Each wall is flat, endless, passes through zero and stands at right angles to its row. A trip goes straight from one point to another. Which walls does it cross, in order?

Walls:
(1): [ 17 -45 -18]
(2): [17 23 17]
(3): [  3  17 -47]
(4): [20 11 21]
(5): [-13 -36  -1]
(6): [-14  12  33]
(7): [ 22 -60 -50]
(8): [ -2  -6 -16]
Trips:
[ 25  32 -12] to [-8 14 22] -> 6, 3
[-31  32   2] to [-23  52  26] -> 4, 3
[-12  16  16] to [-1  4  6] -> none
[ 32   6 -12] to [ 11 -13  37] -> 8, 3, 6, 7, 5
[-26  -1 -13] to [ 35  12 -28] -> 1, 5, 2, 4

Walls:
(1): [-18  12   7 -11 -22  13  -5  -2]
(2): [  5  29 -10  12   0 -12 -24 -26]
(3): [ 25 -18  -7   0   6   4  -1 -24]
(4): [-16 -24   6 -36   6  -8  -1  23]
(5): [ 13  -8  -5   4 -10 -10   5  -1]
(6): [ 37 -13   8 -13  -2 -16   5  18]
(7): [ 16 -15  35   6  -1 -12 -12  -3]
(8): [ 30  20   4   7  -9   6  -2 -15]
Trips:
[-25  17 -13  -6  -1   4   6   4] to [-18  11  -3 -27  -2   8 -22   1] -> none
[ 13  -8 -29   6  12   1   3  -4] to [-25 -13  44   3  -2  -6   3 -28] -> 6, 8, 7, 5, 2, 1, 4, 3
[ 22  17 -32  11  19  -9 -29 -13] to [ 25  -4 -10  -6  25  -8  13 -26] -> 6, 7
[-19  17 -21 -15  -9   6 -21 -13] to [ -2 -10  24   6 -60 -14 -12   9] -> 8, 4, 5, 7, 6, 2

Walls:
(1): [ 43  38 -14  15   8   2  12 -10 -12 -20  -3]
(2): [-33 -20 -18   0  -1  -8  33   1 -26 -28 -10]
(3): [ 27 -11 -33  41 -25  16   6 -28   5 -13   1]
(4): [-43  -7 -30   6  -4 -22   0   3 -19 -36  43]
(5): [ 27   1 -19  31  19  38 -14  21   5  26   7]
Trips:
[-35   4  41  -9  25   4  -3  -4 -32  -4  -9] to [  0 -14  -3 -13  -6 -29  15  25 -10   8 -21] -> 4
[ -1  -5 -18  30  -3  -2 -16  12  14  15  60] to [ 18  -6 -20  18  27 -14  13 -14  10  -2  -6] -> 1, 2, 4
[ 31   6   2  13   3  34   2  -5 -16 -34  26] to [  2  -1 -14   5  -7  17   8  12  -4  -4   8] -> 2
[ 18 -45  33 -11  33 -35 -37  45  -4   3  -4] to [-10   4   2  -1  -9 -10  27  46 -12 -16 -10] -> 5, 2, 4
[-11  -6 -25 -26  22  14  19 -29  23  15  16] to [ 18 -18 -35  -9   1  20  16   6 -15   6  14] -> 1
[ -4  -3  10 -12   8   1 -22 -12 -11   3  30] to [ -8  19  -4   5  45 -20  16  32  -3  -3  16] -> 5, 1, 2
[-26  -3 -25  26   6 -15  22   9   6  -7 -16] to [ -6  59 -13 -28  -5   3   9  -3   7  -6 -12] -> 1, 3, 4, 2
[ -4  47  15   2  21 -45 -17 -16 -10 -12   4] to [ 20   3 -25  -1   1 -14   0 -12  43  -5   6] -> 3, 4, 5

Walls:
(1): [  5 -23 -25   6  11  21 -20   0  -5 -17  18  10  39  43  -3  10   8  -9]
(2): [ -6  35 -15   9  -8   9  11 -16  20  26  -3  10 -40  39  12  24   4  10]
(3): [ 58 -21  20  33  -6  -6  -3   6 -42 -15   5 -26 -27 -16 -18   7   7  30]
(4): [ 24   2  33 -29 -25 -13 -16 -18 -10 -10 -12 -50  19  -1  21 -33 -35   1]
(5): [-43 -20 -31 -30 -19   4 -45   7  -2  36 -10  30  10 -33 -25  20  -5  16]
(6): [ 41  19  21 -14  22 -27   0  50  -1 -19 -26  -1  -5  23 -36  -4  16   4]
(7): [ 15   1  20  -1 -13  10 -24 -28 -57  19 -19   5 -20 -17  15   0  -3  -7]
Trips:
[-16  21 -10  12  26  -9  10  46   1 -28   3   5  17  11   4 -25  -6 -22] to [ -4 -17  29  51 -17   7   3 -15   5 -35  60  31 -34 -25  -4   2 -17 -30] -> 6, 3, 1, 7
[ -7   6 -32 -11  23  21   4   3 -12   6  29  52  31   1 -18 -17  -5  -1] to [ 15 -39 -35 -31  -2  -8   7  -6  35  -7 -20  -4  -5  22 -28 -10 -11  -6] -> 6, 4
[ 40 -15   5  -6 -15  10  -7 -12   0   4  21  17 -27  15  -3  25 -36   6] to [ -3  11  30 -12  59 -30  11  -9 -14  11  17  -8  53  18  38   4 -11  40] -> 6, 2, 7, 3
[-16 -12 -33  28  15  -1  18 -16 -34  19 -22  37  16   2 -28  25   0 -22] to [-11 -19 -14  14 -33   7  16  35  33  -8 -22  48  22   3  26  21  -4 -11] -> 7

Walls:
(1): [ 12   2 -20 -21   2  34   6  -5  18  18   3   4  25 -24  10 -35 -15 -21
  19   4   7 -12   9  51   2 -12  25  -9  -2 -11   3 -21]
(2): [ 11 -15  46  15  11 -25  10 -22  -4   4  16  14  -2  -3 -20  10 -25  14
 -17  -6  -7 -13   5  20 -13  -6  11  -1 -22 -25  19  38]
(3): [-10  28  26  27 -14  16 -17  16 -28  -7 -34  23 -23   0  14  -9 -18   5
 -15  -9  -5   0  -8  -7   2 -15  -2 -11  -1   6   7  26]
(4): [-12  12   7 -19   0  27 -23 -15 -30  12  13 -15 -16 -22 -24 -10  13   3
   0   2 -25  23  11 -60  21  -5  21   2  24   6 -10  -6]
(5): [-12  19 -12   7  32 -20 -15   3 -19 -25  -1  -3  -6  12 -12  31  -4  14
 -16 -17  -9  -3   0   7  -5  10   9  19 -12  -6   4  47]
Trips:
[ 11  -9   5  -5 -22  -5 -24   5  22 -15  16   4 -16 -37 -13  -7 -14 -19
   6  39   9  17 -15  -7 -19   3   2  -6  -9  -8   0   0] to [-22   9  -4  20  11  -5  32  -5   9  11  -4 -15 -43   8 -19  -2 -23  36
 -26 -15 -17 -19  -3   8  11  26  19  -7   7  14  16 -18] -> 1, 3, 5
[  9  23   5 -14 -13  10  -3  10  20  -2   5 -19 -15 -17  -4   4   0  12
 -21   4  21  15   2   5  17   2  11  26  30 -15   0  18] to [ 11  20  17 -12  20  15 -35  20  20   8  17  -1  35  11 -19 -21  19 -38
   5 -17   4   7  36  24 -17 -13 -29  18  18   1  22   0] -> 3, 5, 4
[  9 -10  -9 -17   6 -11   0 -15 -19  -1   9 -16 -26  -9 -33  -5   6  -5
   8  15 -11  17 -22  11  -8  13 -23 -12   6 -10  11   1] to [ 23  36 -10  15  32   5  32 -34  30   4  10 -19  11 -16 -30  -6  -5  17
 -15  -2 -21  -7 -15  -7  14   1   2  -4  10   2  -5  19] -> 1

Walls:
(1): [-38   0 -17  -6  -9   9   4 -28 -14  -3  19  -5  -4   6 -10  19  -3  -9
 -13 -13  -5   8 -12  -5  -4  40 -21 -24  32 -15   4  12 -28   9   4   3
 -24 -11 -27   8 -17  -8  -3  25   6   9  -1  -8]
(2): [ -7  -6   8   0  11  13   8  12   5  26  35  14  27  13   6 -18  -2 -24
   8  -6  -8  -5  -4  -7 -22  14 -32   7 -22  12  11   4  26  21 -15  10
 -13  -1  28 -13  -8  22 -14  17 -22 -33   5  39]
(3): [ 10  17  60   5  12   3  -1  -4  -8  -9  33  -2   3   0 -39   9   0  21
   9  27  -7 -13  -7   4  -2  12   2  -4  16 -16  -1 -38  -8  -2 -26   1
   4  -7 -21   2  32   0   8 -11  16 -19  -7   5]
(4): [ -7   8   0   1 -23 -14 -18 -16  25  20  -1  13 -11  -2  14  10  -9  21
   0 -30   9  -2  -7  32  -7   9  17  -1 -15   6  -6  -7  17  -4  10 -15
 -21 -10  39   5  -7 -46   9  -1  -6   2   8  19]
(5): [-18  15  13   5   7  -3   1  -2  15  18  17 -10 -32  -7   7  -8  11  -8
  -2  16 -35   6  10  11   1   9   2  14 -11   2 -23  -4   9   5  10   5
   5 -21  12   2   1 -33 -22   2  19   4   1   8]
(6): [ 19   9 -27  -6   2  -3  -9  18  13 -11   6 -19  -1  -7 -11  -6   5  21
 -11   6   9  -4   1   3  -7 -13 -27 -13 -21 -29  -8  -2   8   3   3   9
   9  39  22  23  -9   7   3  -3   1  10 -16  -9]
(7): [ 14  12  -9   1   8 -15 -22   8  -3 -16  -3  -8  -7   3  10 -16 -10  -3
  24 -21   3  -7   4  23  10  13 -17  -1  18   2   9   3  11  20  -6  33
  -8  11   8  -7   3 -24   2   8  -6  -5  14  -7]
(8): [  1   0  16  28  -6  38  -8  11   7 -32  10 -31  -3  -1  -9  10 -20 -25
  11   1  -6  -3  17   5 -25  -1 -11  -6 -28   2  -2   1  13   7 -14  -3
  -6  -3 -10   3   5 -33 -36  17  -6  -7   4   8]
(9): [  5  -3   7   4 -31   5   3  13  -4   7  -6 -15 -26   0 -11  -1 -25 -12
  16  24  -4   0  -4   1 -18 -35 -19 -14   5  26   1  -7   2   4  14 -17
 -41  -3 -19 -27   9   2  12   8 -33  13  25   7]
Trips:
[ -9   2  31  10 -15  -6  -9  29  10  -5  11   2  11 -12  -5 -10  10   8
  -3 -13 -15  -2  -4 -24  -1  29  22  12 -18 -15  -9  11 -13   8   3 -16
 -12  21   2 -12  12  28  -6 -24  -2 -10   6   2] to [  2 -17  -4 -17  -7  -7   1  16   2  14  -5   4 -18 -15  -1 -10  -1   2
  16  46  -2  19  18 -23   8  15  -3   8  39  -4 -25   6   5  -9  15  28
  -5  26   1   6  15  -9   6  -4  13   5  -8   9] -> 5, 6, 2, 9, 7
[  2  19  -5   9 -21 -16  20 -13  12  -1  12  -4  -9   0   4  27   3 -22
  -1   4  41   1 -11 -23  -1  -7 -21 -12 -44  15  -7   2  -5   7  19 -28
 -32  -9   1 -15  -8 -18 -26  -1   3  -1   6   2] to [-14 -13   1   2  20   5   0  24  14   8   4  37  15 -18  19 -10   6 -11
  -5 -26 -10 -11  -7  -3   7  48  17 -23 -19   7 -19  15  11 -14 -10  17
   5   1  18  -8 -20  22   1 -37  -1 -14   0  12] -> 9, 1, 8
[-18 -14  16  -7 -18  14  12  -9  13  23   2  -7  -4 -12   0   1  28   0
  19  21  28  31  -7 -15  -1   0  13   2   1  -7   4  14  -1  -9 -11  -2
  -4 -23   1   3 -12 -19  20   3 -10  14  -8 -10] to [ -1  13   3 -20 -31   3   8  23   9   5   2 -20 -14   9 -11  19  -9  -7
 -10 -17   0  -5  10 -13  17   8  -4 -32 -28  22  10 -23  -8   3  26  -7
 -19   3  10 -22  -6 -21  19  -7  32   0 -21 -10] -> 8, 6
[  9   0  -6 -15  -5  -8 -15  -5   9 -19   0  17 -14 -23  19  -4  -7 -22
   2   0   7 -14  14   2  17   8   2  -6  36 -14  -9   2   8  12  11  -9
  10 -12 -14   1 -16   0  12  -6  15 -20 -10  20] to [-27   7   6   2 -25  10  -6   9  -3  14  13 -30 -10 -25  -4  -3   5 -14
  -8  -9  13  -9  26   8  22   5 -14 -16 -18  -8 -17   6  16  28   4   4
 -13   3  -7 -33 -17  -7   3  23  21 -10   1  14] -> 8, 2, 9, 6

Walls:
(1): [-32 -13  14  60   5  23  -3   5  10 -20   7   3   9 -17   0  13   5 -26
   5   8   6   0  10 -19   5  23   4  10  -1   8   6 -13   1  -2 -12  -3
  40  23 -10 -12  -3  -6  -6 -27  22  -9 -12 -18]
(2): [ 11  22 -23   0 -14  25 -10  -2  23 -19 -18 -28 -13  14 -15  -4  -1  10
   3  -4 -17  -9 -22 -27 -10  33 -10  24   0  -4  12  30   5  16   2 -20
   1  17  -3  -1   0 -24   2 -11 -24  18   4  -5]
(3): [ 31   1  -6  -7 -10   6  -1  -5 -16  -5  22   5   7 -16  31 -13   9  36
   7  17  17  -6 -20   2  17 -39  13  -4 -25   5  12  -8 -31  -5  28   1
  37   0   2  14  -4   6   9  13  -9  -7 -23  -2]
(4): [  0   1 -29  28  -1   3 -41  -2 -26   4 -14 -18 -26  -7   3 -22 -20  13
  22  -1 -14   7  26  -6  37   3   7   5  14  -5 -14 -26   1 -13  20 -18
  -6  12   6  10  24  -5  11   8   7 -14 -19  -8]
(5): [-11  22 -11  -2  -6 -36  -9   1  25  17 -11 -12  -8   0   9  18   0  -2
  -4  -6  20   6 -16 -30  46 -26 -10  23  -4   9   6 -15  34 -23 -17  18
   9  10   8   4  -8 -11  13 -17  -6  12 -30 -10]
(6): [-12   0  -2 -11 -14   4  -1  23   6   7 -13 -25  19  -9  -1   4   5   4
 -15  -1 -18 -23  -2   7   5   1 -17  27  -5  18 -11  10 -22  14  18  -1
  -1  17  12  21  -7  -6   3  18   0 -23  29   0]
Trips:
[ 19  -9 -26 -40 -10 -11  14  -7  22 -21  19  -1  -3  22   5   6  16   7
  -2 -16  10   4  24  18  -2   2  -4  -1  31   4  28  20 -19 -25   7  23
  -2  13  35  16 -43  10  12  31   0 -26  24   0] to [  1  10  55 -20  -5  -2  -2  24   0   6  26   0   7  -6  26  -5  17  -5
  -7  29  28   6 -15  11   3  17   1  -2   7   1 -19   0  -5 -12   5  41
   0   1 -12  -9  20 -14  20 -10  -9   1  41 -37] -> 1
[ 40  16  10 -20  -3 -40   8  14 -33 -17  -2   6   1 -11  32   8   0 -15
  19  16  -4 -10  22  25   4 -28  -6 -13  11 -22  13  16  -4  24 -22  16
  -7 -23  31   9  -9 -23 -13  -4  26 -13   9   3] to [-24   8   8   2  -3  -8   3   0  -3 -18  14  17 -20  11 -29  -4   3   5
  23  -4   3  12   7 -19 -17  -1  -3  10   8 -22  -6  -5  40  42  18  -4
 -30   1   3 -22   4  -3  19  47  20 -16   1  20] -> 3, 4, 2
[ 15 -55   9  28  -4  -8 -21  22  10  -8 -11 -28   7  20 -14  16  13  -9
 -20  -6 -16 -27  -1 -34  22 -10   0   4  -7 -23 -10   3   7  -6  18  19
   4   3 -30   6   4  -5  36  -1  51  -6  13 -15] to [-13  -3 -17   7   0  20  -6  -6  -3   3  -1  -3  -3 -20   1  24   3   5
   9  11   4  -2 -16  20  22   5   2   1   3  -5 -50  -7   6 -24 -14  16
  13  -9  -3  22 -17  24  -9 -30   4  23  12  -8] -> 2, 6
[ -7   6  18  -7  17   8  29 -15 -19  29 -22 -27 -36  -2 -53  19  -3  16
 -11  -8  25 -33 -19 -15  -9 -16 -10 -25 -29   4   0  -3   4  32  29  12
 -13 -14   1 -13  -8 -10   3 -14 -10  10  26  16] to [  8  -7 -13  -9 -38   5 -19   3 -21 -23  -9 -17  -7   1   8  -6 -17  -5
  -1 -54   8  11  -2  -4  -8  15 -15 -19  -8 -16  58  15  -2  -4  21 -23
  23  10  16  -4   2  -1  -6 -27  -8  -3  40  33] -> 4, 3
[-10   6 -15   8  28   9 -49 -27  12   9 -14 -27  -8  10 -23  17 -15 -13
 -22  -8  -7   8  -5 -17 -11   1 -29  16   8  24  15  19   5  11   0  23
 -27   6 -13 -14 -26  16 -10  -2  -2  17 -17 -13] to [-15 -28  14  -2 -33  20 -12   4  -5   1   5  25   8 -25  -9  15 -22   2
 -19 -47   3 -11  -6  22 -32 -25  35  11   3 -25  13  28 -35  17  -7 -16
  -2   0  -7  14  -4  -5   0  46 -13  -1   2 -30] -> 4, 1, 5, 3, 2

Walls:
(1): [  2  -1  -3  23 -10   8 -22  15   2   2 -20 -32  -5   4  26  31   3 -27
 -23  22  10   5  -1 -32  -2 -20  10   1   4   9 -31  47  -4   4  -1 -12
   0 -25 -27  -4   1  17   8  21 -18   8  30  28]
(2): [ 11   3   4 -11  -6   8  19   7   0  -6  30  24  13 -24  -1 -22   6  20
  -1 -11  -2 -15   6 -28  11  -6  33   3  14  17   6 -43  33  16  -8 -29
  -2  31 -23  19   0 -18   8  19  12 -20   6  26]
(3): [  0  48  -5 -15 -11 -23 -10 -43   4  -5  -9   9  25 -12  22   6 -30  -8
  10   0  27   4 -14   1   3  15  -4  -4  -8 -12 -16  28   1   9  16   9
  20 -19  15 -34   4  17   9 -28  18 -25 -11 -17]
(4): [  2  -5  29  28 -33   6  20   6   5  41   5  -8  29  12  28  -6  13   6
  -6   2  -5  -5  22   7  15   4 -20  12 -22 -18   1   6 -21  16  -9  14
 -12  21  40   0   6 -10   9  -8   1  -7  17  11]
(5): [  9   2  -3 -11  12 -11 -28  10  -4  12  43  -9  27  15   5 -19  -9   3
   9  -8 -21  -3  39  22  -4 -29 -21   0 -46  24  20 -12  20  11  -4  17
  -1 -25  32 -53 -26 -20  -5  10 -10 -18  21 -20]
(6): [  4  20 -34   6 -31  35   2 -25  -2  16 -33  12  22 -30 -20  -5 -44  18
 -27  19  29   9  22 -24   5  -2  -3   4   4 -22  12   5  14   3   9  10
 -23 -14 -23 -30   0  -2  27  16  26   2  18  -9]
(7): [-20  -4  24  53 -10  13  29  -9   9  13   2  40 -18 -21   0  -4   5  -5
  51  13  40  15  -3 -26  -7  39  24   1 -15 -25  21  12  10  23 -29  11
   4  -1  41 -24   3  18 -25   7  19  -2  23 -35]
(8): [  2  36 -12   6  25   5  -7  -9  25  -5 -10   9  50 -17  30  24  35 -10
 -18  28  -4   4  15  24 -18  15  -9  32  19  19   7  -9 -32   2   8  -9
 -25  19 -12 -21  49  32 -17  -9  21   1  13  28]
Trips:
[ -1 -11  11  17 -17  -6 -24   8   8  17   1   8  -5  15  -3  -4   6  10
 -18 -21 -16 -16 -17  27  25  -9  22 -41 -19 -30   5  10 -43 -14  -5 -21
   9 -42  -4  25   4  35 -20  21  26   2  -7 -29] to [ -2  41  -2   7 -18 -11   7  38   7 -27  -8  -4  19  10 -31  19  -5   5
   9  -9  -9 -22 -25   2  21   5 -29 -15  14 -44   8  10  19  33   2   3
 -29  18   5 -27  15  -4  21  30   4  44  16  -6] -> 6, 3, 8
[ -5  39   1   0 -23  12  29 -50 -19 -30   6 -25  27  27  -9 -19  -5 -14
  12 -12   3 -19  -6 -15   2  -4   5 -13  28  -6  16  30  -1  -6   2 -45
  20  -3  40 -21 -10  18   7 -17  16 -16  -2  -2] to [ 28 -11  11 -20  10 -19   4   6   2 -19  13   8  10   6  19  -6  -4  38
  -5 -34  12 -13  -3  14 -26  14  46  -5   5  34  -4  -8   3  -2   0   0
 -34   1  -2 -15 -34  20  11   7  20 -38  -3   9] -> 2, 5, 4, 6, 8, 7
[ 10  29   0  -6  17  21  -7  -2  17  17  12  27   9 -10  18  19  -2  -1
  38  -6  -5  15 -24  -5  10 -10   8  18  42   2  20   3   3  12  13  18
  -2  14  -5 -46  40   1   9  38 -20 -17  14 -27] to [-18  21   5 -10 -22   0  18   8   8  -8  13   5  -6  -9 -16 -17  34   6
 -15  20 -37  -6  -5  -2  30   6   1  17  -8   4   6 -10  -2  19  -8 -46
  -8 -25  20   6  -9  20  27  10  -2  10  12  -2] -> 4, 3, 6
[ 31   7 -17  11  11  32 -19  15  17  26  34 -12  -1   7   4  40  32  -8
 -55  17   0   2   1 -16  12  19  27 -29  24   2   6  20  17 -10   2  -1
 -12 -33 -30  16 -19  31  49  16  15 -21 -24   8] to [ 32  21   6  -7 -11  -2 -20  17  50 -21 -35   8  27  10   3  24 -14  15
   2 -26  -3  -6  -2   6   7 -23  12  28  25 -12  -9 -11 -48  -3  -6 -14
  11  -8 -54  -6  29 -10  12 -16   2 -20 -13  -6] -> 3

Walls:
(1): [ 26  11 -21  15  -3  -2  -1   3  -6  -6  13  18   0 -13  -5  18 -43 -15
  -9  -8  19   1  -2  12  25   2  17 -15 -14  -5  -5  -1   4  -3  -5 -32
 -44 -14 -23 -10   3   0 -20  21   9 -18  -7  -3]
(2): [  3  30  -8   1   8   2   8  -5 -32   9  -8   1 -33 -12 -11   1 -12  -2
 -44   0  26 -12  12 -11  10   6  -7 -22  -7   6  11  22   7 -16   7  -4
  18   9   8  35  18   1  -7  14  -9   0   3  15]
(3): [-13  19   4   4   8   8  11   1  10  25   6  15 -11   9   1 -10 -17 -40
  -3 -12 -15  12  -4 -11  -8   7 -15  16  26  23 -12  11 -10   4  17  20
  42 -19   1  -5  30  -8  11   7  10  21  -9  11]
(4): [ 19  28  26   5  12 -13  17 -10  -7 -16   0   4   8   6   6  41 -32 -25
 -12  13 -36  22  13 -15   4 -31  15  21 -17 -14  22 -16 -28  -5  27 -15
  12  25  22  19 -18 -24   5  27 -21  48  -7  40]
(5): [ 27  12 -15  -4  -9  11  -2  -9  10  17 -22  22   0  31  30  13 -11 -33
  12   2  29   5  33 -24   6 -28  16 -28 -18   0   9  29  -9 -12   6 -44
  -9   9 -10   9 -15 -20 -26  19  -6  11 -11   6]
(6): [  8   0 -14 -12  -6   2   5  31 -13  34  20 -16  35   0  -4   2 -20  -1
   1  13 -40 -25  47 -20 -19 -15  14  15 -18  -7  26   1  14 -28   6   9
 -16 -12  17 -13 -36  22  -8  -5 -15 -17  -5  16]
(7): [-12 -31  -3   4 -30 -10  20 -18  33  -5  15  18   9   2   9 -21   6  36
  12  -8 -18   7  -8 -19  17  19 -14  -5  19   9  22  49 -23   1   7 -14
 -22   1   7 -39 -38  16   4 -19 -29   6   3  41]
(8): [ -3 -19 -17  -3  18 -30   2  31  20  20 -21   7  -1  -8 -30 -44  17   3
 -21 -28   8 -14  22  -9 -26   5 -19  -5  -3 -15  -8 -13   7  41 -35  -6
  21  15  -6  21 -15  10 -34  -3 -10 -43  35  -1]
Trips:
[  6   2 -32 -31   3  13 -10  15 -11  15  14  12  -1 -34  12   5   1  30
  24 -15  13  17  -5  -6  22  -8   4  -4  22   9 -14 -24 -31   3 -24  -9
 -10  -4   2   9  -1  29  -3   7  23  13 -12  -9] to [ 54 -17  -2  -1 -11  -2  -9 -31  45 -20   5   4  -1  47 -29  25 -21  29
   8  12 -37  11   2   5 -13  -5  -8 -12  30  14  14   2 -15  -2 -17   2
   6 -11 -10 -23  -7   3  -5 -15 -28   3   7 -16] -> 7, 5, 4, 6, 1
[  9  10   9 -33 -12  24   9   3  -4 -30  -8  -4  14  26 -12 -23 -11  17
  13   4  -3  -5 -31   1   6 -27  15 -20 -36  -2  28  14  -7  -9  -5  10
 -20  25  -8  15  -9 -13  31   1 -19 -12  36 -16] to [-24   3  18  11   1 -18 -15  30   2 -19 -11 -10   3 -30  -2  24  15   5
   5   9  -3  30 -11  -7  -8  17 -40 -15   0 -11   6   5 -15 -17   1  -7
 -15   4   7  24   6 -14  16   7  -2  -4 -33  33] -> 6, 2, 5
[ -3  25   2 -14 -25   0 -20 -13  -5  31  -2 -17  -2  19  -3   1   8  -9
  26  26  -8  14   6 -22   6   1   7  -1 -20 -16 -30  10  15  36 -17 -18
 -10  14   9   9  -2   8  -4  25  15 -34 -19 -18] to [  2   4   4  -1 -10  -6  27  20   3  -8  11 -27 -22  11 -57   6  -4 -18
 -28  12  11 -14  18  34   4 -30 -15  -3 -15 -23 -18 -26   5  -8  -9  11
 -17 -29   9  -9  13   3  10 -11  31   7   2  -8] -> 5, 2
[-16   5 -10 -19 -14   6  -4  16   5   2  13  11 -18 -13  -1  51  10   9
 -44   2  17  20 -28  -3 -11  -8   1 -13  -5 -12  -2  -5   3   4   2   2
  12  -1  15  -6   3 -27  -6 -19  16   0 -38  17] to [ -4   9   3   8  46 -31   0 -26   6   2   5 -19  -1  13  -3  48 -11 -40
   4  12 -16 -15  33  21 -15 -41   2  11  -5   8 -10  -2  22  12  -4  39
   1  21  32   8   2  20   0   6  10  17  -3 -25] -> 1, 6, 2
[-18   1 -32  19  -3  -3  21   4   3  -1  19  34  10 -14  -1  24   6 -14
  24  10  17 -15 -27 -14 -12  14  -1   5 -44 -12  29  12  -5   7  -3 -16
  17 -24  10  -4 -16   2 -13  -5  -7 -17  12  22] to [-40 -12  -1  15   5   2  -3 -14   6   5  -6 -27   7  -4  26  -8 -36  23
   1   7  -1  15 -19  30  -6 -14  43 -10 -36  10   6  36  11   8 -12  10
   9   1   3  31  51  14  19  -7   8  19  31  16] -> 8, 6, 5, 4, 3, 1, 7
[-20  19  15 -15  -4  22 -18 -37  23 -12 -12  25  -8 -11   3  17  -2 -30
  52 -33  -5  15  31 -23  15  26  38  16  -8 -16   5 -12   5 -13   5  -6
   3 -20   0   7  44   6 -14  -2  -7  -1 -12  -1] to [ 12  -4   9 -28 -21  19  28 -21 -20 -21  -1 -27   6 -24  17 -16  10  10
   7  24  -7  12 -21 -24 -31   4  -9  46  -6   9   0   6 -33  25  14  32
 -12 -13  -9   6 -24  13   3   1   3  -2  15   2] -> 1, 7, 5, 6, 3
